Each row of a before or after table is a point. The points were changed in one or more steps. Then noise was added and the rows were shuffled. The steps act on columns, c1 being the first. Write out the steps. A step turns or swaps two columns, mirrors them in a line or flattens them onto one, adds a multiple of one to another, or multiplies or shifts one. Angles are multiples of 10 degrees, from the lower column toward the higher: turns from -170 to 170, lines from 10 to 170 but not 90. Use the fewest steps. Two steps may share a column if one is a turn and the other turns, adds or multiplies; they go together, in the order done. Otherwise the lowest column goes first.

Before (14 x 2)
array([[ 0.15, -0.43],
       [ 0.42, -0.26],
       [ 0.29, -0.51],
       [-0.06,  0.15],
       [-0.18,  0.29],
       [-0.19, -0.30],
       [-0.20,  0.03],
       [ 0.21, -0.20],
       [ 0.72,  0.28],
       [ 0.10, -0.02],
       [ 0.01, -0.28],
       [ 0.49, -0.34],
       [-0.25,  0.27],
       [-0.23, -0.05]])
After (14 x 2)
array([[-0.16,  0.42],
       [ 0.14,  0.21],
       [-0.74,  0.23],
       [-0.02,  0.28],
       [ 0.18,  0.42],
       [ 0.30,  0.15],
       [-0.14,  0.56],
       [-0.05, -0.33],
       [ 0.24, -0.09],
       [-0.03, -0.19],
       [-0.03,  0.07],
       [ 0.16, -0.18],
       [ 0.01, -0.30],
       [ 0.11,  0.53]])
Steps: turn c1 and c2 by 140 degrees

Before (10 x 4)
array([[ 0.15,  0.16, -0.18, -0.12],
       [-0.22,  0.19,  0.59,  0.32],
       [-0.13, -0.29, -0.18,  0.27],
       [-0.23,  0.01,  0.08, -0.23],
       [-0.22, -0.23,  0.36,  0.34],
       [ 0.03, -0.02, -0.13, -0.14],
       [-0.26,  0.05, -0.11, -0.17],
       [-0.15, -0.08, -0.27, -0.16],
       [-0.18,  0.24, -0.13, -0.11],
       [ 0.40,  0.05, -0.22, -0.07]])
After (10 x 4)
array([[ 0.17, -0.15,  0.95, -0.38],
       [-0.16, -0.33,  0.58, -0.26],
       [-0.12,  0.39, -0.39,  0.08],
       [ 0.34, -0.02, -0.25, -0.02],
       [ 0.02,  0.01, -0.22,  0.15],
       [-0.24, -0.24, -0.34, -0.15],
       [ 0.22, -0.15,  0.12,  0.23],
       [ 0.17, -0.16, -0.25,  0.17],
       [ 0.12,  0.24, -0.28,  0.03],
       [ 0.05, -0.18, -0.45,  0.19]])
Steps: turn c2 and c4 by -160 degrees; turn c1 and c2 by 120 degrees; multiply c3 by 1.6

Before (12 x 8)
array([[ 0.30,  0.13, -0.31, -0.19,  0.33, -0.05,  0.22,  0.10],
       [ 0.32, -0.10, -0.08, -0.03,  0.30,  0.20, -0.03, -0.11],
       [-0.17, -0.49,  0.25, -0.42, -0.59,  0.27,  0.38, -0.19],
       [-0.21, -0.48,  0.05,  0.01, -0.33,  0.38, -0.39, -0.08],
       [ 0.04, -0.79, -0.21,  0.03, -0.40,  0.23, -0.33, -0.07],
       [ 0.12,  0.10, -0.28, -0.10, -0.01, -0.05,  0.03, -0.31],
       [-0.07, -0.43, -0.02,  0.14, -0.06,  0.31, -0.18, -0.55],
       [-0.11, -0.03, -0.18,  0.00,  0.18, -0.10, -0.08, -0.09],
       [ 0.31, -0.02,  0.01, -0.14,  0.25,  0.10,  0.02, -0.01],
       [ 0.22, -0.14,  0.16,  0.00, -0.42, -0.05,  0.45,  0.19],
       [ 0.06, -0.06, -0.21, -0.03, -0.14,  0.34, -0.38, -0.34],
       [ 0.15,  0.06, -0.36,  0.09,  0.18,  0.20,  0.28,  0.19]])
After (12 x 8)
array([[ 0.09, -0.10, -0.31,  0.19,  0.32, -0.24,  0.27,  0.11],
       [ 0.10, -0.64, -0.36, -0.06, -0.61, -0.14, -0.31,  0.01],
       [ 0.15,  0.08, -0.41, -0.30, -0.15, -0.14, -0.32, -0.01],
       [ 0.13,  0.09, -0.08, -0.33, -0.05, -0.26,  0.02,  0.04],
       [ 0.11, -0.01, -0.11, -0.05,  0.55, -0.31,  0.24,  0.35],
       [-0.31, -0.70, -0.15, -0.36, -0.93,  0.29,  0.36,  0.05],
       [ 0.22, -0.36, -0.34, -0.42, -0.17,  0.08, -0.15, -0.37],
       [-0.12, -0.24, -0.34,  0.02, -0.60,  0.16, -0.37, -0.19],
       [ 0.05, -0.31,  0.08,  0.08, -0.64,  0.12,  0.45,  0.20],
       [-0.04, -0.05,  0.08, -0.08,  0.24, -0.23, -0.07, -0.05],
       [ 0.21, -0.08, -0.10, -0.08,  0.36,  0.01,  0.01,  0.23],
       [ 0.30, -0.10, -0.15, -0.10,  0.51,  0.00, -0.04,  0.22]])
Steps: turn c4 and c8 by -60 degrees; turn c1 and c8 by 40 degrees; add -0.5 times c7 to c2; turn c3 and c6 by 70 degrees; multiply c5 by 1.6

Before (11 x 11)
array([[-0.32, -0.50, -0.23,  0.04, -0.06, -0.81, -0.48, -0.07, -0.46,
         0.26, -0.44],
       [-0.22,  0.32,  0.04, -0.14,  0.58, -0.16,  0.43,  0.40,  0.01,
        -0.04,  0.01],
       [-0.02, -0.23, -0.46,  0.44,  0.03, -0.53, -0.56, -0.65, -0.16,
         0.22, -0.27],
       [-0.73,  0.29,  0.05, -0.19, -0.31,  0.02,  0.20, -0.36, -0.20,
        -0.18, -0.06],
       [ 0.16, -0.70,  0.04, -0.07,  0.26,  0.24, -0.59, -0.61, -0.46,
         0.36, -0.22],
       [-0.10,  0.36,  0.51, -0.35,  0.04,  0.08,  0.06,  0.38,  0.36,
        -0.01, -0.04],
       [-0.71, -0.21, -0.03,  0.59, -0.20, -0.11,  0.06, -0.17,  0.31,
        -0.30,  0.37],
       [ 0.06,  0.08,  0.11, -0.37, -0.11,  0.00,  0.70,  0.06,  0.04,
        -0.02, -0.01],
       [-0.08, -0.06,  0.08, -0.45,  0.39, -0.09, -0.05,  0.20,  0.43,
        -0.51,  0.01],
       [-0.76, -0.08, -0.21,  0.60, -0.34,  0.14,  0.23, -0.23,  0.18,
        -0.30, -0.40],
       [-0.44,  0.16, -0.25, -0.23, -0.30,  0.39,  0.09,  0.20,  0.14,
        -0.08,  0.14]])
After (11 x 11)
array([[-0.16,  0.17, -0.01, -0.32, -0.33, -0.49, -0.05,  0.01,  0.16,
        -0.04,  0.06],
       [-0.04, -0.74, -0.02, -0.04,  0.30,  0.15,  0.01,  0.12,  0.53,
         0.22, -0.21],
       [ 0.18, -0.18,  0.00,  0.31, -0.30, -0.08, -0.05,  0.04, -0.30,
        -0.26,  0.33],
       [-0.16,  0.37,  0.00, -0.41, -0.31,  0.10,  0.00, -0.63,  0.15,
        -0.15, -0.13],
       [ 0.12, -0.25, -0.66,  0.36,  0.05,  0.23,  0.03, -0.46, -0.18,
         0.10, -0.26],
       [-0.06, -0.49, -0.67, -0.06,  0.00,  0.66,  0.02,  0.43, -0.18,
         0.15, -0.48],
       [-0.17, -0.03,  0.16, -0.46,  0.44, -0.19, -0.12,  0.22, -0.40,
        -0.47,  0.04],
       [-0.07,  0.03,  0.15, -0.32, -0.09,  0.03,  0.02, -0.01, -0.05,
         0.14, -0.05],
       [ 0.11, -0.10, -0.09,  0.32, -0.28, -0.32, -0.04, -0.14, -0.08,
        -0.25, -0.44],
       [-0.14,  0.32, -0.06, -0.21,  0.57,  0.14, -0.03,  0.06, -0.12,
         0.04,  0.10],
       [-0.13,  0.36,  0.62, -0.33,  0.08,  0.04,  0.02, -0.02, -0.18,
         0.00, -0.02]])
Steps: flatten c1 and c4 onto the line at 70 degrees; add -1 times c2 to c8; turn c6 and c9 by 140 degrees; turn c3 and c6 by 30 degrees; turn c5 and c11 by 10 degrees; flatten c7 and c10 onto the line at 80 degrees

Before (10 x 14)
array([[ 0.45, -0.16, -0.31, -0.35, -0.17, -0.18,  0.00, -0.38,  0.37,
        -0.09, -0.19, -0.04, -0.21,  0.53],
       [-0.12,  0.25,  0.27, -0.02, -0.07, -0.03, -0.24, -0.57,  0.25,
        -0.32, -0.63, -0.22,  0.02, -0.20],
       [ 0.08, -0.52,  0.09,  0.00,  0.19,  0.39,  0.20,  0.17, -0.29,
        -0.41, -0.19, -0.20, -0.18,  0.03],
       [-0.01, -0.31,  0.11,  0.38,  0.26,  0.12, -0.39,  0.35,  0.38,
         0.42,  0.46, -0.19,  0.33, -0.28],
       [ 0.07, -0.07,  0.54,  0.16,  0.05, -0.48, -0.11, -0.03, -0.15,
         0.06,  0.31, -0.39,  0.58,  0.05],
       [-0.09,  0.44,  0.42,  0.27,  0.33,  0.16, -0.16, -0.21,  0.15,
        -0.02, -0.05,  0.06, -0.11, -0.22],
       [-0.23,  0.36,  0.25,  0.40, -0.61, -0.71,  0.64, -0.28,  0.13,
        -0.40, -0.30, -0.43,  0.00,  0.24],
       [-0.10, -0.12,  0.45,  0.14,  0.47, -0.35,  0.09,  0.21,  0.43,
        -0.07, -0.22,  0.36, -0.08, -0.34],
       [-0.35, -0.23, -0.37, -0.01, -0.32,  0.37,  0.04,  0.13,  0.05,
        -0.14,  0.02,  0.25,  0.21, -0.26],
       [ 0.31, -0.42,  0.00,  0.20,  0.13,  0.11,  0.11, -0.21,  0.72,
        -0.04,  0.30,  0.26,  0.07,  0.24]])
After (10 x 14)
array([[-0.17, -0.01,  0.55,  0.39, -0.43, -0.35,  0.10,  0.21, -0.35,
         0.10, -0.25, -0.04,  0.14,  0.46],
       [ 0.00, -0.09,  0.50, -0.36, -0.14, -0.47, -0.15, -0.03,  0.07,
         0.14,  0.32, -0.21, -0.56, -0.16],
       [-0.20, -0.24,  0.29, -0.08, -0.28,  0.15, -0.54,  0.38, -0.27,
         0.13,  0.47, -0.39, -0.29,  0.39],
       [ 0.36, -0.50, -0.49, -0.12,  0.24, -0.21,  0.03, -0.38,  0.53,
        -0.02, -0.21,  0.35,  0.19,  0.36],
       [-0.26, -0.46,  0.18, -0.20, -0.16,  0.40,  0.39,  0.18,  0.04,
        -0.39, -0.21, -0.05,  0.19, -0.25],
       [ 0.00, -0.60, -0.09,  0.32, -0.15,  0.12,  0.13, -0.21,  0.21,
        -0.03,  0.32, -0.12, -0.06,  0.77],
       [ 0.23,  0.40,  0.32,  0.11, -0.32,  0.14, -0.12, -0.20, -0.23,
        -0.16, -0.07, -0.22,  0.19,  0.16],
       [ 0.00,  0.46,  0.11, -0.38,  0.59, -0.74,  0.79, -0.29,  0.24,
         0.19, -0.30, -0.46, -0.10,  0.12],
       [ 0.04,  0.31,  0.00, -0.24,  0.08, -0.01, -0.10, -0.58, -0.20,
        -0.37, -0.61,  0.03, -0.05,  0.24],
       [-0.49,  0.11, -0.31,  0.29,  0.27,  0.36,  0.11,  0.12, -0.27,
        -0.18,  0.02,  0.03, -0.28,  0.08]])
Steps: multiply c1 by 1.3; turn c1 and c2 by -40 degrees; add 0.5 times c8 to c3; turn c4 and c12 by -80 degrees; turn c5 and c13 by 170 degrees; turn c7 and c10 by 30 degrees; add -0.3 times c6 to c10; swap c9 and c14
